Every row gives one point. The points of each table are mixes of a few directions, plus a little noise. Count the directions of each table, and those that both share. Where both have some left over, give the other angles between the two spaces (their principal angles), to ten degrees, smallest first.
(in the rows, 128 means zero)

First (6 x 3)
[[131 117 126]
 [127  71 107]
 [ 67 215 136]
 [186  72 130]
 [117 197 149]
 [141  97 121]]
Second (4 x 3)
[[160 171 102]
 [170 174 134]
 [114 115 113]
 [ 68  52 165]]
Directions: first 2, second 2, shared 1; angles 80

First (5 x 4)
[[116  75 170 134]
 [181 132  64 176]
 [150  75 141  82]
 [ 79 216 133  98]
 [115 141 131 150]]
Second (8 x 4)
[[149  92  71  93]
 [124 136 140 137]
 [ 95 189 221 187]
 [144  99  81  99]
 [105 171 192 169]
 [127 130 132 131]
 [158  73  43  75]
 [123 138 142 138]]
Directions: first 3, second 1, shared 0; angles 30

First (8 x 6)
[[139 149 172 115 149 135]
 [106 150 121 144  92 140]
 [106 222 102 134 150 189]
 [110  69  47 153  80 103]
 [182  25 145  96 179  68]
 [103 209 135 138 121 175]
 [160  57 151 110 146  83]
 [117 144 151 134 104 133]]
Second (9 x 6)
[[148 132  74 125  60 177]
 [103 189  92 169  97  73]
 [ 92  95 154  57 200 156]
 [139 107 178 151 168 112]
 [165 145  83  88  54 127]
 [135 177  88 147  71  83]
 [139  89 133 159 129 201]
 [109 103 182 107 203 113]
 [122 116 169 150 172 110]]
Directions: first 3, second 4, shared 1; angles 60, 80

First (9 x 8)
[[130 120 129 130 119 117 121 168]
 [141 170 147 115 126 139 118  53]
 [114 130 105 134 159 155 169  15]
 [140 111 100 180  76  59 149 205]
 [118  81 103 152 119 102 142 225]
 [122 141 127 118 153 158 140  46]
 [113  90 132 111 150 146 113 207]
 [109  88 104 136 149 137 149 156]
 [168 222 205  77 104 140  51  76]]
Second (8 x 8)
[[112  79 132 191  32  99 139 119]
 [120 104  97 140 149 119 155 159]
 [160 206 172  88 131 137  84  80]
 [116 118  93  78 249 169 146 176]
 [159 174 136 155  72  78 126 101]
 [104  85 104 111 188 160 145 165]
 [123 128 126  99 174 154 124 138]
 [133 130 165 162  31 108 106  85]]
Directions: first 3, second 3, shared 2; angles 90

First (10 x 9)
[[150 219 208 143 135 159 185  85 139]
 [138 168 163 135 131 141 153 109 133]
 [120  95  98 122 125 117 107 144 124]
 [120  93  97 123 125 116 106 145 124]
 [140 176 170 136 131 144 158 105 134]
 [106  35  46 113 121  97  70 173 116]
 [113  68  75 118 123 108  90 157 120]
 [105  30  42 112 121  95  67 176 116]
 [140 179 174 137 132 145 160 103 134]
 [150 217 206 142 135 158 183  85 139]]
Second (10 x 9)
[[116 196 155  51  58  91  78 185 128]
 [134  88 109 183 171 142 164  94 125]
 [134  94 114 168 163 145 154  99 128]
 [151  63 140  96 169 249 104  83 162]
 [133 117 136 106 131 162 113 122 139]
 [113 184 134 111  82  61 118 170 114]
 [126 116 109 184 150 100 166 114 114]
 [116 181 139  97  81  76 108 170 118]
 [116 176 134 110  88  73 117 165 117]
 [142  65 112 175 186 182 158  78 136]]
Directions: first 1, second 2, shared 0; angles 90

First (9 x 11)
[[ 84  96 169 161 120 171 114 180  83 128 161]
 [178 164  81  91 136  80 144  70 180 128  91]
 [138 134 118 120 129 118 130 117 137 128 121]
 [ 99 108 155 150 123 156 119 162  97 127 150]
 [160 152  98 103 134  97 138  91 161 129 105]
 [112 117 143 140 125 144 123 146 111 128 140]
 [ 45  69 206 190 112 208 102 225  43 128 190]
 [120 122 135 133 126 135 125 136 121 128 134]
 [217 190  44  62 144  43 156  24 220 128  62]]
Second (9 x 11)
[[ 87 125 156  91 135 133 142 111 127 145 117]
 [ 76 138 160 108 103 125 132 100 117 122 119]
 [112 108 145  79 174 142 151 129 139 171 116]
 [234 149  49 247  82 106  80 166 124  59 163]
 [170 126 100 155 135 126 119 148 133 121 138]
 [123 103 139  78 185 145 153 137 143 177 116]
 [217 157  59 249  64 102  77 155 118  49 162]
 [101 111 152  75 167 142 151 123 136 168 114]
 [ 32 135 191  70 108 131 146  82 116 140 107]]
Directions: first 1, second 2, shared 0; angles 80

First (9 x 12)
[[116 124 120 120 137 130 143 122 126 136  93 148]
 [118 120 122 122 137 129 142 122 126 136 103 141]
 [125 117 129 129 133 127 133 126 127 131 131 123]
 [110  49 135 139 162 121 160 115 119 152 155  91]
 [155 173 137 135  97 129  90 144 135 105 165 117]
 [129 160 120 118 119 132 123 130 131 122  96 155]
 [144 101 147 150 124 121 111 135 127 122 210  72]
 [ 92 128 101  99 153 134 172 110 124 150  11 198]
 [164 179 142 140  89 128  78 149 136  98 188 105]]
Second (11 x 12)
[[151  90 157 160 121 119 103 138 127 119 249  45]
 [152 179 134 131  97 130  93 143 135 105 151 128]
 [138 141 133 132 118 128 114 134 130 120 147 120]
 [116 136 117 116 134 132 142 122 127 134  80 159]
 [131 151 124 123 120 131 122 131 131 122 113 143]
 [126  99 134 137 137 124 133 125 125 134 156 104]
 [163 204 134 131  83 131  77 149 138  95 157 130]
 [120 125 123 123 135 129 138 124 127 133 106 140]
 [127 140 123 123 126 129 128 128 129 126 109 142]
 [104 119 111 111 148 131 160 115 124 144  58 167]
 [ 79  26 117 123 189 123 200  98 114 174  83 128]]
Directions: first 2, second 2, shared 2

First (11 x 14)
[[121 150 103 158 117 138 142 137 126 128 123 141 144 121]
 [139 125   7 185 132  93 146 135 160  83 119 185 158 112]
 [126 125 145 122 122 142 128 120 123 128 126 118 130 125]
 [101 140 127 135 121 100 109 150 120 145 146 131 122 125]
 [125 140 129 130 133 128 134 131 129 142 129 125 106 157]
 [133 140 166 114 137 131 127 142 120 154 130 117 121 135]
 [148  94 156 101 129 151 126 102 126 103 118 114 145 104]
 [148 101 151 101 140 119 115 128 128 117 127 125 148  99]
 [114 135 132 120 137  99 114 143 131 151 144 125  93 157]
 [130 145 153 121 134 140 136 134 123 153 128 117 109 152]
 [122 109 138 124 108 168 134  88 122 105 119 111 130 122]]
Second (8 x 14)
[[132 113 117 156  75 167 163 139 109 148 135 133 127 114]
 [118 138 127 124 132 118 116 131 126 122 135 125 146 118]
 [145 112 133  95 177  87 131 138 119 107 119 136 141 126]
 [146 154  76 125 125 132 116 126 173 123 163 116 142 147]
 [144 103 187 130 127 136 127 140 105 154  97 137 121 101]
 [ 92 110 160 131 121 111 138 126 125 122 121 140  86 113]
 [ 94 160 132 141 118 137 100 111 126 126 129 115 136 133]
 [154 135  92 122 149 135 133 113 142 121 125 124 127 171]]
Directions: first 5, second 6, shared 2; angles 40, 50, 80

First (9 x 20)
[[155 106 143 136 107 126 134 108 136 126  90 182 142 144  93 166 108 162
  127  61]
 [116 122 104 116 125 132  75 135  79 138 132 119 151  95 148 132 161  52
  137 191]
 [139 135 139 132 119 132 118 140 106 114 122 142 110 140 154  93  99 123
  133 202]
 [159 117 136  94 150 135 126 165 117 162 117 165  86 156 119  98 126 111
  131 162]
 [121 137 137 115 152 130 133 146 141 145 154  97 116 118 131 109 157 116
  117 130]
 [114 153 131 151 112 129 135  91 160  95 127  67 149 134 138 139 104 170
  130 103]
 [ 80 139  65 146 129 115 156 104 142 106 149  87 143 123 136 154 122 141
  145 104]
 [158 112 162 123 123 131 129 111 157 144 100 149 145 135  82 167 137 158
  115  31]
 [111 130 134 140 136 121 146 154 114 121 161 144 110 107 150  94 138 118
  116 169]]
Second (9 x 20)
[[138 131 133 116 111 118 131 136 152 136  94 146 130 113 135 127 117 137
  122 133]
 [123 126 126 133 136 133 127 124 117 124 143 120 128 134 125 128 133 124
  130 125]
 [122 126 125 136 139 135 126 123 113 123 150 117 127 138 124 129 135 122
  131 124]
 [103 120 117 157 171 153 121 108  70 106 213  83 125 166 110 131 156 105
  143 114]
 [163 140 145  86  67  92 137 156 211 159   7 191 133  74 153 124  88 161
  106 148]
 [127 128 128 129 129 129 128 128 127 127 130 127 128 129 127 128 129 128
  128 127]
 [139 132 133 115 109 117 131 137 154 137  91 148 130 111 135 127 116 138
  121 134]
 [141 132 134 113 106 115 131 138 158 139  84 151 130 109 137 127 113 140
  120 135]
 [ 96 117 112 167 184 161 119 102  51  99 239  70 123 177 105 131 165  98
  147 109]]
Directions: first 6, second 1, shared 0; angles 60

First (9 x 24)
[[140  81 146 136  97 205 127 112 157 146 134 116 123 166 109 156 150 168
  109 127 131 138  79 102]
 [ 81 120  82 209 114 148 161 173 158 216 153  99 172 122 154 203  83 158
  103 105  67 137 131 158]
 [173 118 179  68 131 157 105  95 120  71 103 154 102 148 101  85 177 111
  143 159 180 120  92  98]
 [159 120 174 104 137 198 133 140 146 127  93 161 144 145 119 131 170  99
  142 175 161 110  67 124]
 [ 73 172  68 185 148  56 154 178 119 180 146 115 164  81 169 161  65 115
  128 104  72 126 191 180]
 [158 181 157  49 175  50 102 113  79  40  92 173 103  96 124  43 148  56
  170 161 179 109 163 133]
 [127 177 118  88 159  25 109 116  80  69 122 142 104  91 135  65 115  90
  153 124 143 122 193 138]
 [107  93 106 183  96 179 146 137 161 189 153  96 145 149 130 187 111 178
   98 103  91 142 106 126]
 [132  94 122 127  95 133 112  85 129 113 155  98  94 152 109 122 130 179
  107  92 126 152 129  93]]
Second (10 x 24)
[[170 123 153  95 103 148 142  72 145  93 144 149 152 126 133 108 154  89
  126 137 153  93  76 130]
 [141 102 110 110 108 123 106 117 153  99 142 111 131 162 105 136 162 134
  120 102 123 141 106 103]
 [117  94 125 133 121 144  97 132 121 129 125  97  78 163  97 134 134 194
  117 109 125 171 144  87]
 [174 133 158  92 105 148 151  68 146  94 144 158 163 116 141 104 152  73
  129 144 156  80  71 140]
 [135 189 155 127 160 122 175 142 115 143 108 184 180  67 175 112 106  42
  154 182 144  70 122 190]
 [ 42 117   7 227  94  35 134 146 133 193 208  38 127 118 147 188  41 216
   81  16  22 179 224 140]
 [120 129 158 125 160 155 110 164 103 139  84 138  90 136 113 120 132 149
  144 162 149 148 144 114]
 [104 141 125 165 123 123 153 116 105 166 145 120 118  96 153 127  75 152
  117 122 115 124 163 147]
 [130 106 147  86 187 155  54 226 125 101  41 133  80 196  63 135 204 146
  162 166 155 186 125  73]
 [145 148 141 121 120 128 158  99 132 123 141 152 161 100 153 116 121  84
  131 141 137  89 107 156]]
Directions: first 3, second 4, shared 2; angles 90

First (8 x 32)
[[145 107 157 146  73 180 134 172 192 122  57 187 129 167 135 147 117  98
  129 178 139 205 180 101 185 142 114 203 195 160  86 113]
 [107 138 100 124 161 112 141  91  94 147 172  84 110  81 121 101 123 135
  124 100 118  80  89 132  74  99 127  73  70  79 149 137]
 [155 110 142 135 108 103 118 145 118  83 116 137 118 168 134 169 161 145
  134 130 117 158 160 132 175 137 140 157 171 181 140 104]
 [104 104  88 155 127 172 183  90 133 170 129  94  56  49 127  91 103  95
  116 140 111 125 111  85  75  51  98 104  77  35 119 119]
 [134 176 155  84 164  65  66 144  99 105 164 141 218 186 125 140 148 173
  138  91 150  81 107 191 143 209 164 110 135 199 151 157]
 [ 90 172 131 102 153 174 122 127 168 196 129 146 190  99 118  67  71 105
  122 136 164  92  87 134  78 156 117 107  87  83  96 178]
 [145  99 115 147 120 102 141 118  96  95 138 101  77 125 133 156 160 141
  129 118 101 141 143 121 141  95 131 125 133 135 152  98]
 [142 120 136 132 116 117 122 139 125 106 121 135 125 150 130 151 144 135
  132 130 123 144 145 131 153 135 134 144 151 155 134 117]]
Second (9 x 32)
[[110 102  99 157 113 184 179 105 151 167 110 111  65  64 128  98 100  89
  117 152 116 146 126  81  92  62  96 124  99  49 107 118]
 [ 99 134 109 131 138 173 156 107 149 181 128 118 116  72 124  81  88  98
  119 138 135 111 102 107  76  98 105 105  83  56 108 145]
 [150 154 160  98 143  63  71 155 102  81 147 147 195 202 128 166 163 173
  140 101 138 112 134 180 173 201 164 136 165 220 152 137]
 [118 141 126 121 139 134 126 124 132 145 135 127 144 119 125 111 116 125
  126 125 136 113 114 133 112 134 127 117 113 115 123 142]
 [178 113 160 125 109  54  84 162  94  37 126 146 141 221 137 210 196 177
  144 113 113 159 175 161 217 175 164 169 205 249 163  96]
 [135 166 154  91 154  78  75 147 109 106 152 145 206 182 125 142 143 165
  136 101 148  96 116 179 147 200 158 121 142 194 144 152]
 [112 100  99 159 111 185 181 105 151 165 109 111  60  64 129  99 101  88
  118 153 115 149 128  78  94  58  96 126 100  48 108 115]
 [128 104 115 149 112 151 156 119 136 134 114 120  83 104 130 127 124 110
  124 142 115 150 139 100 124  90 113 136 126 100 121 111]
 [122 137 129 122 135 129 124 127 130 138 133 129 140 125 126 119 121 128
  128 125 133 118 119 133 118 134 128 121 120 123 126 137]]
Directions: first 3, second 2, shared 2

First (10 x 32)
[[101 160 115 136 109 135 118 183  92 106 118  38  94 173 123 164 122 122
  109 135 183 128 127 149 120 149 107 134 152  85  76 146]
 [189 145 155  91 188  94 147 103 120 168 156  85 132 161 134  87  84 177
  160  99 118 118 159 113 151 104 153 145 140 158 131 150]
 [223  78 156  77 187 111 157  42 178 160 171 200 183 122 124  54  84 135
  167 113  58 132 153 127 108 110 177 138  86 202 195 112]
 [154 124 120 118 143 120 162 137 125 161 162  95 112 128 155 126 129 174
  158 124  89  98 145 113 167 107 123 135 130  93  67 111]
 [118 153 142  96 126  91 125 187 108 120 133  45  95 174 130 127 104 162
  103 112 184 112 148 132 151 147 115 147 140 102  89 178]
 [ 55 104  97 159  50 159 108 177 139  74 101 162 116 101 121 176 173  76
   80 162 151 134  97 152 102 167  93 114 107  80 109 111]
 [106  92 102 123  80 137 149 180 145 111 150 123 106 116 145 152 152 131
  112 150 112 102 128 141 138 149  99 130  99  59  57 106]
 [  7 117 120 169  40 128  83 172 151  80  67 235 119  45 127 163 205  99
   57 142 162 131  87 108 151 153  89 103 112 110 164 141]
 [107 175 113 217 148 189  91  49  92 139  71 176 156  95 109 160 160  71
  162 138 118 177  83 114  93  89 144  93 180 183 201  90]
 [220 132 160  93 209 116 139  48 131 162 151 123 168 166 113  71  67 133
  172 104 105 147 152 131  99 105 179 141 131 208 191 135]]
Second (9 x 32)
[[159  99  89 107  91 117 157 153 110 139 195 149 103 115 166 149 177 176
   84 202  98  84 130 123 178 145 151 129  70 155 101  98]
 [170  87  74 100  77 115 167 162 103 143 221 158  93 110 181 155 197 195
   67 231  86  66 130 121 197 152 160 129  47 165  91  86]
 [133 123 122 124 122 127 132 132 125 130 139 132 123 126 134 132 136 136
  121 140 123 121 128 127 136 131 132 128 118 132 123 123]
 [ 87 167 180 156 177 141  90  95 152 113  39 100 162 146  77 102  62  63
  187  30 169 187 125 135  61 104  97 128 206  92 164 168]
 [ 97 158 168 149 165 138  99 103 147 117  61 108 154 141  90 108  78  79
  172  54 159 173 127 133  78 110 105 128 187 102 155 158]
 [156 101  92 109  94 119 154 151 111 138 189 147 105 116 163 147 173 172
   88 195 100  87 130 124 173 144 150 129  75 152 103 101]
 [159  98  89 107  91 118 157 153 110 140 196 149 102 115 166 148 179 177
   83 203  98  82 130 123 178 146 152 128  69 156 100  98]
 [106 150 156 143 154 135 108 110 141 120  80 113 146 137 100 115  92  93
  160  75 150 160 127 132  93 115 111 128 170 109 147 150]
 [ 85 170 183 157 179 142  87  93 153 113  34  98 165 147  74  99  57  59
  190  23 171 192 126 135  58 103  95 128 211  90 166 170]]
Directions: first 5, second 1, shared 0; angles 50

First (8 x 32)
[[113 129 109 140 131 108 133 118 107 106 147 114 138 121 122 109 150 107
   96 131 119  76 109 136 101 141 107 140 162 160 109 103]
 [120 128 119 134 130 118 132 123 116 117 137 121 133 125 126 118 140 118
  113 130 123  99 118 132 115 135 117 134 145 145 118 116]
 [161 125 170  99 125 173 116 149 178 178  87 158 106 141 141 170  76 175
  198 120 148 249 170 110 189  99 176 100  50  55 172 184]
 [144 127 148 114 126 150 122 138 151 151 108 142 117 134 135 148 105 150
  160 124 137 183 147 119 156 114 150 115  93  93 148 155]
 [131 128 132 125 128 133 127 130 133 134 123 130 127 129 129 132 123 132
  135 126 131 139 132 125 133 125 132 125 121 121 133 133]
 [135 128 138 122 128 138 127 133 139 137 120 134 124 131 130 137 117 137
  143 127 131 154 137 125 140 123 138 123 112 113 138 140]
 [103 129  97 149 130  95 137 112  92  91 157 106 144 119 118  97 166  95
   77 134 114  39  98 141  84 150  92 147 183 182  95  86]
 [116 129 112 139 129 111 133 120 109 109 144 117 136 124 123 113 146 111
  102 131 122  84 113 134 106 139 110 139 156 155 111 107]]
Second (11 x 32)
[[131 160 120 195 133 170 144 166 152 116 112 130 130 142 127 150 122 117
  125 134 150 136 134 119 113 146 122 151 190 128  97 115]
 [142 107 107 119 111  98 148 119 140 120 151 113 138 101 159 107 143 152
  146 144 180 117 161  53 151 107 100 149 201 142 124  67]
 [116 176 125 188 132 149 118 169 167 115 122 119 120 140 118 158 118 114
  127 147 144 141 133  94 106 137 124 151 204 102 103 116]
 [113 148 161 141 141 124 147 166 156 110  94 124 130 149 122 179 123 124
  122 136 125 117 118 145  95 134 118 116 167 123 120 148]
 [129 112 142  71 127 138 139 101 104 159 125 135 141 132 107 123 121 109
  100  97 101 147  86 190 116 134 162 108  91 142 140 159]
 [143 102 107 102 127 137 112  90  93 142 148 138 123 116 129  93 129 129
  127 108 103 134 123 157 152 128 141 123  36 139 144 147]
 [133 137 111 107 151 140 101 112 135 124 142 116 114 117 120 140 117 114
  117 103  89 152 108 160 123 124 140 131  60 120 134 175]
 [132 141 139 164 147 158 145 157 134 109  97 137 125 147 129 158 124 123
  125 122 116 119 126 168 113 144 120 124 109 137 114 160]
 [108 135 136 132 118 100  91 125 121 133 139 132 115 131 119 113 129 132
  139 151 116 118 137 105 134 122 130 118 106  98 143 122]
 [123 108 127 120 106 125  97  97  77 159 144 154 125 133 117  76 130 126
  133 133 109 122 131 140 153 134 152 112  56 120 150 122]
 [139  81 131  70 112  68 169 108 131 120 136 111 147  99 163 114 149 163
  144 136 175 101 151  77 147  98  95 126 186 157 139  80]]
Directions: first 1, second 6, shared 0; angles 70

First (9 x 32)
[[148 131 132 122 153 112 125 144 122 137 154 126 143 147 152  77 158 133
  117 132  88  97 110 145 112 111 107 101 108 174 165 110]
 [136 152  94 131 161 110 123 124 103 148 120  70 125 136  85 124 102 167
  170 135 161 173 101 105 152 119 103 154 124 108 119 174]
 [100 137 123 101  61 162 102  93 150  82 130 151  93 126  80 149  96 142
  136 119 158 158 140 127 155 133 168 115 116  83  99 144]
 [109 149 120 117 114 152 118 122 137 122 144 126 107 141 110 119 121 143
  139 114 131 134 130 121 134 123 146 108 131 129 145 131]
 [129 158 126 151 180 137 160 155 100 174 152  97 116 133 174 146 143 119
  140 143 131 119 126 116 107 118 127 114 175 149 169  97]
 [123 140 118 126 151 134 124 145 138 146 140 116 136 149 124  84 138 147
  132 100 103 111 122 117 122 121 121 120 128 163 169 134]
 [203  28 168 127  83  33 115  97 111  65  74 183 187  76 150 160 143  74
   75 202 124 126 115 195 140 145  77 168  45  81   7 130]
 [126 132 147 152 145 143 161 151 118 152 138 137 126 119 187 160 149  91
  115 137 122 103 147 130 100 130 142 119 175 142 148  83]
 [ 83 127 122 127  96 171 118 121 173 123 105 146 121 127  93 133 103 136
  128  68 139 134 160  98 133 151 164 149 153 116 132 151]]
Second (8 x 32)
[[ 90 123 109 129 103 154 128 128 140 127 105 134 123 118  86 146  89 138
  144 122 168 164 136 107 140 127 141 146 150 108 104 153]
 [ 80 105 140  97 116 173  86 166 202  85 148 102  42 101  75 137 137  88
  141  87 115 117 124 158 150  95 138  83 148 124 132 147]
 [181 170 117 131 168  87 144 128  46 149 134 111 157 128 146 127 110 157
  133 216 166 161  72 133 134 107  90 142 109 147  94 100]
 [118 117 118 157  98 131 165  95 117 154 109 169 176 153 162 134 124 141
  121 110 127 126 179  96 102 167 155 147 139 110 149 127]
 [146  88 171 121 108  99  78 127 166  89  52 138 160  91 118 110 165  87
   55 147 116 113 133 127 140 152 115 184  98 135  63 149]
 [117 136 124 138 157 148 163 165 114 158 168 134 118 132 165 133 132 116
  141 133 119 109 121 140 102 103 126  90 164 164 169  85]
 [182 152 126 118 163  86 112  95 124 133 145 105 149 156 128  86 141 169
  135  69  80  97 115 127 136 156 111 154  72 133 157 150]
 [110 133 117 131 110 148 149 120 116 130 163 130  99 145 143 151 126 127
  154 138 134 137 144 137 120 115 147  78 144 104 155 113]]
Directions: first 5, second 6, shared 2; angles 30, 30, 50
